Each row of a before or after table is a point. The points were changed in one or more steps. Then noise was added and the rows were shuffled. The steps act on how far a point lies along the listed directions, d1 being the first. Name the steps. A step turns or swaps two directions, mirrors them in a line or flattens them onto one, adds a multiple of one to another, or multiplies one. Angles are multiples of 10 degrees, from the lower direction toward the higher: turns from -170 to 170, lines from 10 to 170 but not 90. Use the fewest steps. Two steps may share a direction if one is a turn and the other turns, adds or multiplies; they go together, in the order done. Otherwise the lowest direction goes first.

Directions:
(1): [-14  15 -40]
(2): [ 43  10 -11]
(3): [-5 42 18]
Before:
[[-21  -9 -16]
 [ -8 -18  42]
 [-14 -33   8]
 [-32  58  12]
 [-26 -18 -21]
 [ 17 -36  28]
 [ 32 -10 -29]
 [-19 -25 -27]
 [-12 -44  14]]
After:
[[ 35  -9  -5]
 [ 30  18 -34]
 [-22  21  61]
 [ 17 -34  11]
 [ 11 -23   9]
 [-22 -18 -34]
 [ 36  28   0]
 [ 43  -6 -15]
 [ 13 -36  -1]]
Steps: turn d1 and d3 by -30 degrees; turn d1 and d2 by -120 degrees

Directions:
(1): [-14  -4  32  35 -46   6 -35  -8 -18]
(2): [  1 -10  30 -31   8  63   1 -16  -1]
(3): [-23  31  24 -31  16 -13 -33  41  -7]
(4): [ 47  -4  31 -19 -15 -24 -11  -7  41]
(5): [ 46  -2  14   5  21  -8   0   2 -58]
Before:
[[ 31  -6 -10 -60  46  -9  31   6  38]
 [-13 -12   4  25 -27   9  15  -9   8]
 [ 27  17 -14 -16  43 -48  19   4  19]
 [ -5  -2  -1  27 -20 -29   3  -5 -28]
 [ 33   7  -5   7 -10 -32  -6   2   0]
 [ 33   0  20 -40  21  -7  20   5  23]
 [-21   8   0 -10 -23  -2 -15  -1  32]
 [-17   1 -13   8 -16   6  -8   4  -3]
 [-18   1   1  16 -14 -11  -7  -1  -3]
 [  8  -6  18 -14   5  41  14 -12 -15]
 [ 12 -16  -3  43  -6 -25   5  -8   0]
 [  7   6  25 -28  11  61  -5  -6  -7]]
After (12 x 9):
[[  -3   21   47  -65   34   16   -9   35   -2]
 [  48    2    2    4  -13  -33   -9   -4   15]
 [  52  -41  -20   50  -10  -33   36  -40   28]
 [ -46   15    8  -21   26   91   -1    7  -43]
 [ -23    2    5   -9  -21    5  -18   -8   27]
 [  17   49   36  -55   50  -64  -27   42   25]
 [   9  -39  -24   46  -28   15   49  -37   18]
 [ -21   35   32 -106   68   -1  -18   59   11]
 [  31  -22   -6   39  -31  -46   20  -28    0]
 [  -6  -10  -20   16  -23   -6    2   -6   11]
 [  -2  -12   -9   26  -19  -21    4  -16   13]
 [ -15   -8   -4   -8   14   62   29  -12  -36]]
Steps: turn d1 and d3 by -30 degrees; multiply d3 by 2.5; multiply d2 by 1.6; turn d2 and d4 by -40 degrees

Directions:
(1): [ -4  53  -3   0   9  12  57 -25 -26 -16  31  29  -4   3]
(2): [-35   7   6  75   2 -14 -27   3 -32  10   5  18  15   9]
(3): [-30  24  43  -2 -22  52   4  27   2  35   5 -28 -18  -3]
(4): [-20  35  18 -12  27 -26  13   0  21  21 -65  15  24  -7]
(5): [-27 -10  -2  -8 -11  25   0 -13 -44 -56 -45 -24   5  -8]
Before (14 x 14):
[[  4  37  11  -2  12  -5  22  -8 -19 -12  21  20  -3   1]
 [-14  28   9  37   9 -22   5  11  -1  35  36  21 -14   8]
 [-49 -16  -6 121  -2 -29 -55  12 -31  19  15  15  29  19]
 [ 23  26 -20  -2   8   5  22   1  -8  15  28  13  -3  -1]
 [  4 -25  -8   5  -8  14  -3   8  16   8   9 -29 -12  -4]
 [  5   5  15  -5  -3  13   1  29  11  24 -25 -24  13   0]
 [-50  61  22   0  20  -1  23   0  -7  43 -33  14  12  -3]
 [-25  88  40 -26  27  -1  61   1  37  26 -66  16  24  -9]
 [-10  28  11 -10   3  31  32  -3   1   0  33 -30  -8  12]
 [  8  23   8  10  11 -17  10   1   5  38  12  10   6  10]
 [ 32  32  14   2   5   8  27  17  43  57  82  17 -16  -6]
 [ 10  39  20 -25 -10  31  35  18   7  16  48  29 -15   6]
 [ -3  22  12 -22   9  10  30  14   1  11  26  14 -19   7]
 [  6  12   4 -13   5  25  20  -6   9   4  14  -1  -4 -16]]
After (14 x 14):
[[   1   28    4  -16   17  -16   26  -13   -6    6  -28    6   14    1]
 [ -22   52   -3   15   15   -7   39  -19  -50  -42   -4   63   21    6]
 [ -23   31   -1    9   23  -12   32   -7  -33  -19    3   36    2   10]
 [ -13   28  -19   29   24  -13   30  -30  -29  -33   26    6   16   18]
 [ -10  -35  -14   23   -2   -2  -19    4    0   -9  -21  -26    3   -4]
 [   3   56   12  -10   15    3   44  -16  -26  -19   27   26   -6    0]
 [  52  -51  -34 -108   -4   -1   17   -4   58  -32  -33  -42   -3  -13]
 [  20  -18  -12   23   10  -29  -21   19    9   16  -17   -3   26    7]
 [  17   41  -29  -17   38  -49   37  -23   18   30   21   49   10    6]
 [  14   81    3   40   43  -55   51  -10   40   47   29   74   25   13]
 [ -11   18   -3   27   14    5   13  -17  -16   -9    9   19   12  -11]
 [ -38   50    4   12   31  -13   39  -31  -39  -46  -65   23   38  -21]
 [  -2   28   -9  -39   21  -23   42  -18   -4  -27  -32   10   -5   -8]
 [  -7   48  -10    1   11   16   36   -9  -37   -8   -8   12    7   -5]]
Steps: multiply d1 by 1.6; turn d2 and d3 by -160 degrees; mirror d4 and d5 in the line at 150 degrees

Directions:
(1): [-12 -54  -7  23  -7  16  51  32  20  41 -34 -16   5 -19 -16  -9 -18  13
  27  -9  28 -14  25  -9 -63 -37   0  34 -22   0   1 -14]
(2): [ 41 -12 -11  52 -14   8  58   5   6 -18  -8  20 -52  22  45  35  -9   2
 -26   6 -26   4  10  -3   7  -2  13 -11  15  -7 -65  12]
(3): [ -4  -7  58  60   2 -43  14   2 -21   9   9 -45 -14  -4 -19 -44 -19  28
  20  -3   9  45 -11  41  30   8  -2   5  38  -1  -2  -6]
(4): [ 14 -41 -11 -10  13 -16  -5 -17 -15  -6 -53 -16   5 -27 -17  21  62   1
  -8 -15  -2  18   0  53 -28  16 -12 -59  -4  45 -19  10]
(5): [-11  33  -7 -40  11 -41  25 -10   2  37 -32 -22 -30  17  -4  -8 -23  20
   5  41 -37  -3  -2  -1 -17  -6  33 -60 -18 -41   8 -37]
(6): [-11 -12  48 -11 -46 -17   7   7  47 -44   2 -14   3 -37  50 -35  -4 -15
   6 -18 -17 -27 -47 -12 -29  39  -3 -16 -24   2 -10 -14]
Before, 13 rows:
[[ 16 -13  40  37 -22 -15  32  19  19 -18   5  -9 -24   3  30 -27 -27  -2
   10  -1 -11   3 -16  -4   2   2  15   7  16 -11 -26  -6]
 [ -3   9 -14  35  13  14  28  20   3  21  -1   5 -25  15   8   3 -32  27
   -5  16  -1   6  24 -14  16 -26  18  12   5 -13 -16   8]
 [ -5 -20  -9  14  34  -5  17   1 -23  41 -12  -1 -12  22 -26  14  -4  11
    1  20   2  13  31   5 -14 -26   5 -17  -5 -13  -4  -3]
 [-11  -8   4  -4  -5 -10  10  -1  -7   9 -10  -9 -13  -9  -6  -8   1   5
   -2   3   1  10 -11  11  -8  10   4 -20   3   3   2  -8]
 [ -4 -14 -20 -39  20  -2 -22   1   1  15 -15  -4  36 -13  -8   8  13   2
   15  -7   3  -4   2   7 -25  -4 -10 -13 -11  14  21   6]
 [-11  18  17  -2 -27  13   5   9  34 -22  25  11  -1   9  24 -12 -19  -4
   -8 -13 -15 -19 -11 -27  -1   9   1  24   0 -11  -2  -4]
 [-15  18   4 -52  11 -11 -42 -19   6  -8  -6  -3  13 -10   6  -1  32 -12
  -10  -1 -13  -9 -23   7  -1  23   1 -32 -14  15  14   4]
 [-15  -8   7  -6   2 -13 -13   6  -7  15   2 -19   6  -9 -16 -22   0   2
   20  -4   7   6   1   5  -3  12   7  -2   1  -3  13  -8]
 [-17   1 -11   3   1 -15   3  -5  -2  16   5 -19   2   8 -14 -18  -7  23
   20   5   0   2  -7  -5 -13  -2  11  -6 -19  -6  12  -7]
 [-19 -45  50  14  -1 -43  20   8  18  12 -43 -45   5 -46  -3 -48   7  22
   29 -13   7  12 -27  25 -47  20 -15 -26 -10  20   6 -32]
 [  4 -13  27  24 -11 -24 -13   0  -7  -6 -15 -19  -7 -16   1  -9  10   8
    9 -12   5  19 -32  22  19  22 -17  -6  13  10  -1   2]
 [ 11 -22 -21   5   6  15   0  -5 -18  11  -8   9   4  -6  -9  35  17 -15
    2  -4   3   8  14  -5  -9 -11 -11   5   5  21   1  21]
 [-19  11  -6 -30 -12  -6 -25 -24  15   1   5  -5  11 -13   5  -8   2  -1
   13   6  -2 -14 -21   0  -7  18   2 -16 -16  -6  20 -18]]
After, 13 rows:
[[ -11   16  -15  -68    0   19  -50  -17   18  -27    3   28   22  -11
    25   21   40  -34  -25   -7  -14  -32  -24  -17   -8   26   -6  -19
   -27   19    9   13]
 [ -11  -18   22   20   -9  -20    8    0   -8    3   -7  -17  -11  -18
    -9  -17    3   10    1   -7    9   23  -14   23    2   17   -3  -11
    17   13    0   -2]
 [  -6   -2  -14   39   23    0   33   17  -11   31  -19   -9  -32   11
   -10    1  -20   37   -2   15    1   17   28    9    8  -28   18   -6
     7   -5  -20    7]
 [  14  -11   74   69  -12  -54   51   18    2    4   -1  -49  -41    6
     8  -58  -44   27   23    9  -11   35  -18   30   15   -2   24   -6
    37  -22  -23  -20]
 [  -2  -15  -38  -57   10   31  -36    6   14   -4   -4   26   50  -15
    11   28   23  -20    5  -18    6  -31    2  -12  -29   -3  -16    3
   -24   21   22   15]
 [  11  -14  -31  -10   -8   38   -7    0   -2    3    7   30   14   -5
     6   40   12  -32   -4   -7    4  -16   15  -37  -14  -16  -10   25
    -5   17    5   22]
 [  -2  -10   80   77  -16  -51   -1    7  -17   -1   10  -48  -17  -12
    -9  -50  -20   28   26  -15   12   52  -44   38   48   29  -18   14
    45    0   -1   -2]
 [  -1  -45    2   31   31   -6    6    0  -26   24  -15   -6   -1    8
   -30   14   16    9    4   -3   14   24   26   21  -13  -18   -7  -11
     1   16   -7    9]
 [ -14   11  -26  -46  -12    4  -30  -29   16   -5    0    9   18  -13
    11    8   16  -10    4    3   -6  -23  -22   -3  -14   18   -1  -24
   -23    0   18  -15]
 [ -25  -54  122   86   -9  -79   23   13    4    6   -8  -87    2  -54
   -13 -100  -16   44   51  -28   28   53  -47   58   -5   36  -31    8
    33   24    6  -30]
 [ -14   -8   28   15    1  -28  -11    5  -15   12    8  -33   -1  -14
   -22  -40    1   11   26   -9    7   26   -3   22   16   17    3   -1
    18    1   11   -5]
 [ -14   35   -6  -35  -12    9   18    2   30    0    4   13  -10   23
    18    6  -21    3  -13   10  -33  -24   -2  -32  -12   -3   17   -9
   -15  -27    3  -19]
 [ -15   -9   -4   13    7  -27    2   -9  -11   13   -4  -28    4   -2
   -23  -23    4   29   22   -2    7   16  -11   20  -10    3    8  -15
   -10    7    6   -4]]
Steps: turn d1 and d2 by -10 degrees; multiply d3 by 3; turn d4 and d6 by 20 degrees; turn d4 and d5 by -60 degrees
